Each row is a point. The last column is the point's height on a tilted bowl or saddle (a function of degree 2), plus a little noise. Count its main directions that bend up, bend down and stay straight.
In the rows, 128 means zero.

Points:
[[118 132 166 120]
 [136  80  98 124]
 [107 161 144 110]
 [ 38 110 113 112]
 [183 115 138 112]
 [117 141 130 123]
 [160  29 101  95]
 [141 110  52 105]
 [101 140 143 121]
 [165  65  63  97]
 [175 238 166   7]
 [163 214 141  53]
 [101 173 158  98]
 [119 132  74 116]
 [104  77 101 126]]
Directions: 0 up, 3 down, 0 straight

Points (23 x 5):
[[160 150 131 195 139]
 [ 77  42 167 109 190]
 [172 165 191  60 212]
 [154  94 136 221 176]
 [191 108 118 171 129]
 [ 78 152 103  79 160]
 [143 131 163  71 203]
 [189 139 133 118 132]
 [145 163 175  76 183]
 [134 134 122 140 122]
 [172 133 163 158 135]
 [119 104 127  97 143]
 [176 148 137 130 125]
 [129 125 151 151 134]
 [160 127 107 135 115]
 [206 121 148 125 146]
 [ 58 106  98 129  93]
 [244 197 100 182 120]
 [112  70 110 249 193]
 [149  95 163  84 206]
 [164  84 162  99 199]
 [159 115 150 128 147]
 [ 59  76 109 114  90]]
Directions: 2 up, 1 down, 1 straight

Points:
[[137 133  76 119 117]
 [174 176 179 101  89]
 [ 86  92 147 148 147]
 [162  76  93  69  48]
 [129 181 127 113 142]
 [112  91 154 134 159]
 [ 77 162 138 164 111]
 [ 48 174 113 150 104]
 [132 102 105 150 126]
 [179 108 173 122 128]
 [190 213  76 188  38]
 [182 143  78 137  77]
 [119 182 118 102 161]
 [187 178  96 106  77]
 [112 120 110  68 159]
 [115 147 140 120 150]
 [193 107 193 163 158]
 [146 137 118 209 137]
 [131 107 110 144 130]
 [174  89  68  94  34]
 [166 102  97 127  93]
 [145 169 141 109 132]
 [124 138 137 169 137]
 [106 162 102 152 127]
 [126  72 125 249 221]]
Directions: 1 up, 2 down, 1 straight

Points:
[[191 119 154  79  86]
 [138  74 142 140 100]
 [133 123 197 131 111]
 [ 80  95 148 154  86]
 [135  61 165 102  87]
 [ 77  50 163 153  48]
 [142  50 208 155  31]
 [164  92 138  87  99]
 [186  92  92  63  64]
 [113 118 157  29 112]
 [170 120 105  92 110]
 [113 133 115 129 132]
 [110 112 140 182  74]
 [127 161  20 102 134]
 [188  89 100 174 131]
 [137 129 175 154 111]
 [136 116 183 119 113]
 [ 96  90  71 183  98]
 [109 149 105  85 143]
 [100 181 246 171  74]
 [ 73 170 127 153  91]
 [144 147 166 231  71]
 [173  90 172  78  78]]
Directions: 1 up, 2 down, 1 straight

Points (43 x 7):
[[125  84 216  86 103 125 158]
 [119 121  94 118 144 138 161]
 [ 47 128 151  62 177 122 190]
 [120 106 109 162 116 151 157]
 [ 93 199 137 102 186 133 162]
 [ 74  93 133  67 106 138 190]
 [145  80 102 124  13  78 144]
 [151 124 110 127 102 161 140]
 [123 108  79 123 125  60 161]
 [ 92 134 128 145 108 126 150]
 [135  12 126 144  86  64 133]
 [213  67 201 102 145 145 115]
 [166 151 117 101 138 120 119]
 [123 104  98 144 133  99 145]
 [ 39 170  42 117  69  85 249]
 [102  94 214 249 147 192 203]
 [108 120 157 121 170 148 150]
 [104 150  81 138 119  95 166]
 [ 35 209 116 105  98  86 242]
 [134 116 170 153 151 102 124]
 [154 118 198 122 159 163 143]
 [112 162  91 126 168  93 158]
 [178 107 151 127 146 180 148]
 [ 86 177 102 117 185 108 168]
 [ 61 156 152 100 116 131 179]
 [132 107 166 140  62  79 135]
 [203  99 137 106 156 112 100]
 [201 114  94 132  90 130 113]
 [ 97 168 147 100  64 214 172]
 [112  80 143 179 152 145 160]
 [164 210  42  48 111 103 161]
 [ 94 109 104 183 124  36 172]
 [122  56  77 122 146  86 177]
 [195 167 105  61 197 132 119]
 [199 138 105  36 107 119 118]
 [103 176  62 129 157 171 197]
 [131 101 147 184 120 126 130]
 [188 153 156 116 112 111 107]
 [215 201 128 108 118 168 113]
 [ 89 140  80 104 191 100 178]
 [157  95 118 123 108 143 135]
 [186  77  86 159 103  98 128]
 [164 145 138 107 114  43 138]]
Directions: 3 up, 0 down, 3 straight

Points, 40 rows:
[[ 97  86 119 168  57 153  77]
 [102 191 107 117  91 179 107]
 [100 116 107  21 171 186 105]
 [117  51 100 159 172 179  91]
 [ 92 112 124  92  93 170 118]
 [136  77  57 158  78 130  96]
 [103 128 164 160 132 101 103]
 [166  91  92  90 181  84 127]
 [180 121  55  94 155 114 134]
 [152  97 129 116 147 144 115]
 [207 186 128  69 124 131  92]
 [136 109 136 167 123 128 115]
 [206 100  55 217 164 185  51]
 [197  88 211 137  93 165  37]
 [130  90  45 146  67 172  85]
 [139 144 143 190 214  89  91]
 [127 136 129  17 217 148  44]
 [122  60 114 117 116 162 107]
 [ 12 105 168 105 192 157 117]
 [149 160 155 104 121 119 110]
 [ 98 206 156 108 126 137  89]
 [ 73 115 112  91 151 189 148]
 [140  89  66 143 166  79 125]
 [105 189 211 165 182 145  50]
 [161 113 143 158 177 130 108]
 [160 227 159  41 154  90  43]
 [126  79 118 188 142 153  92]
 [176 133  81 158 141  88 162]
 [ 78  92 141 116  91 232 141]
 [ 73 158 134 115 120 107 100]
 [ 93 132 118 138 145 108 113]
 [119  78  42  79 115 113  98]
 [198 205  79 113  87 125 117]
 [160 169 116 189  33 176  42]
 [ 72 118 108 116 127 128 114]
 [174 107 178 158  98 136  94]
 [182  97 114 175 144  64 178]
 [120 220  48 116 172 133  92]
 [ 89 146 185 207  88 136  57]
 [ 55 143 143 149 181 107  84]]
Directions: 1 up, 5 down, 0 straight

Points (42 x 7):
[[129 138 145  94 123 102 130]
 [108 123 109  85 152 122 125]
 [150  89 175 117 178  61 205]
 [164 141  92 187  94 130 154]
 [172 105  74 179 117 122 154]
 [177 125  88  69  99 157  85]
 [179  83 200 136 180  83 218]
 [164 144 151 200 194  79 249]
 [156 112 236  42  95 151 167]
 [ 92  64 116 173 118 125  99]
 [ 52 109 136 113 201 147 124]
 [106  76  95 182  46  97  93]
 [111 123 156  70 126 141 128]
 [172 144  88  47 165 130  90]
 [147  97 135 123 121 158 120]
 [200  50 148 151 192 154 149]
 [139 130 137  80 147  94 141]
 [133 147 111 129 113 148 110]
 [ 95 159 188 170 167  81 143]
 [144 132 171 133 209  89 197]
 [144 147 159  90 109 138 107]
 [ 74 147  34 114 117 206 130]
 [167  85 147 158 122 138 139]
 [141 133 152  76 147  91 151]
 [133 163 134  58 123 152  86]
 [191 120  98  73 161 108 110]
 [ 99 109  55 139 104 111 112]
 [177 188 169 148 151 166 105]
 [129 163 133  77 136 162  87]
 [192 145 127 160 158 129 177]
 [183 139  83 217 112 198 207]
 [145  23 145 152 128  73  99]
 [160 115 124 155 136 110 153]
 [172 200 206 110 141 127  86]
 [121 129 103 176 139 115 147]
 [ 74  57 129  84 104 115 132]
 [168 161 190 153  87 133 114]
 [172 147 159   7  84  83 126]
 [163 119 169 182 101 102 163]
 [163 165 141  55 186  78 141]
 [100 160  99 150 110 119 105]
 [171 203  34 184  87 143 155]]
Directions: 2 up, 2 down, 2 straight
